Each point is reached from the start by the listed moves, each made once or not at all, plus a little noise. Say if it took an odd or an even number of moves. Then give how often each move was made.
(in the rows, 128 means zero)

Moves:
(1): [170 159]
(2): [ 79 183]
Start: [114  95]
Points:
[ 62 150] -> odd (0, 1)
[115  94] -> even (0, 0)
[155 129] -> odd (1, 0)

Moves:
(1): [213 133 115 115 139 125 111 167 155 154]
(2): [126 184 110 129 108 143 126 137 116 115]
(3): [118 156 185 144 164 138 156 149 140 128]
(4): [144 112 148 198 101  78 113 153 109 148]
(5): [118 150 112 124 193 117 102 121 113 115]
(6): [129  87 117 138 116 176 119 138 124 117]
(7): [156 130 114 151 158 133 174 119 113 143]
(8): [126 141 101 129 131 105 149 163 158 103]
(9): [149 135 138 161 108 132 121 102 183 121]
Start: [153 127 136 117 130 124 134 110  97 152]
Points:
[174 167 204 231 182  75 108 125 129 153] -> even (0, 0, 1, 1, 1, 0, 0, 0, 1)
[237 168 182 181 211  70 102 187  99 187] -> even (1, 0, 1, 1, 1, 0, 0, 0, 0)
[247 113  93 183 166  87  91 208 124 148] -> odd (1, 0, 0, 1, 1, 1, 0, 1, 0)
[166 115 159 187 101  75 112 131  76 173] -> odd (0, 0, 0, 1, 0, 0, 0, 0, 0)
[187 141 194 225 168  88 194 144  76 192] -> odd (0, 0, 1, 1, 0, 0, 1, 0, 0)
